Each row is a point. Each copy is the shape, with its points in the same order, stretched, turned, moved and blurred by noise. Is it also mirrored, or only turned?

Shape (8 x 2):
.16,.11
.08,.45
-.06,-.29
.04,-.04
.09,.43
.40,-.21
-.36,.03
-.51,-.33
Copy 1 (8 x 2):
-.01,.23
.41,.31
-.25,-.03
-.11,.11
.34,.29
-.36,.43
.09,-.20
-.23,-.44
Copy 1 is: mirrored
Copy 2 (8 x 2):
.17,.00
.20,.33
-.14,-.35
-.02,-.14
.18,.36
.37,-.34
-.31,.04
-.55,-.30
Copy 2 is: only turned

Shape (7 x 4):
-.17,-.02,.11,.18
-.10,-.14,.12,-.22
-.20,-.08,-.31,.16
-.27,-.84,.17,-.24
.73,.11,.10,.50
-.04,.09,-.25,-.04
-.28,-.05,-.04,-.24
Copy 1 (7 x 4):
-.08,.01,-.01,.18
-.12,-.15,.03,-.17
-.13,.02,-.40,.08
.03,-.78,.03,-.05
.74,.43,.00,-.17
-.15,.19,-.29,-.23
-.28,-.08,-.07,-.18
Copy 1 is: only turned
Copy 2 (7 x 4):
-.20,-.11,-.07,.04
-.13,-.11,.11,-.30
-.12,-.06,-.41,-.10
-.35,-.73,.08,-.54
.64,-.21,-.08,.45
.04,.12,-.24,-.19
-.24,.04,-.02,-.35
Copy 2 is: only turned
Copy 3 (7 x 4):
.01,.11,.01,.29
.01,-.12,.04,-.07
.32,.04,-.28,.34
-.40,-.54,-.27,-.03
-.13,.90,-.27,.03
.38,.09,-.14,.07
.22,-.21,.05,.03
Copy 3 is: mirrored

Shape (12 x 6):
.32,.04,.34,.41,-.04,-.04
-.22,-.15,.14,-.22,-.42,-.01
.37,.47,.18,-.07,-.06,.15
-.46,-.24,.28,.02,-.55,-.06
.02,.39,-.33,.02,-.18,-.06
-.30,.42,-.33,.25,.21,.04
.02,.50,-.30,.01,.38,-.26
.23,-.34,-.14,-.04,-.28,.00
-.09,.43,-.14,.09,.33,.36
-.14,.02,.09,-.03,.25,.52
.38,.30,-.04,-.12,-.14,-.23
-.10,-.04,-.10,.56,.40,-.13
Copy 1 (12 x 6):
.19,.08,-.08,.22,.44,.02
-.24,-.14,-.33,-.31,-.06,.06
.33,.40,-.04,-.30,.20,.08
-.56,-.20,-.44,-.21,.17,.00
.14,.51,-.45,-.15,-.22,-.08
-.13,.70,-.03,.13,-.18,-.18
.33,.61,.07,.00,-.20,-.50
.14,-.22,-.36,.06,-.17,.21
.01,.70,.18,-.01,-.16,.11
-.25,.29,.29,-.19,-.12,.30
.45,.21,-.25,-.17,-.01,-.14
-.09,.34,.09,.54,.03,-.30
Copy 1 is: mirrored
Copy 2 (12 x 6):
-.17,.09,.24,.54,.13,-.09
-.28,-.18,.14,-.32,-.26,-.30
-.04,.58,.12,.09,.20,-.07
-.52,-.41,.20,-.20,-.43,-.31
-.13,.33,-.47,.02,-.05,-.17
-.31,.25,-.60,.18,-.15,.31
.21,.53,-.52,.27,-.21,.18
.00,-.34,-.03,-.03,.15,-.31
-.22,.38,-.30,.06,.13,.48
-.29,-.01,.04,-.15,.17,.48
.22,.42,-.10,.13,-.01,-.32
-.14,-.15,-.31,.64,-.07,.35
Copy 2 is: mirrored
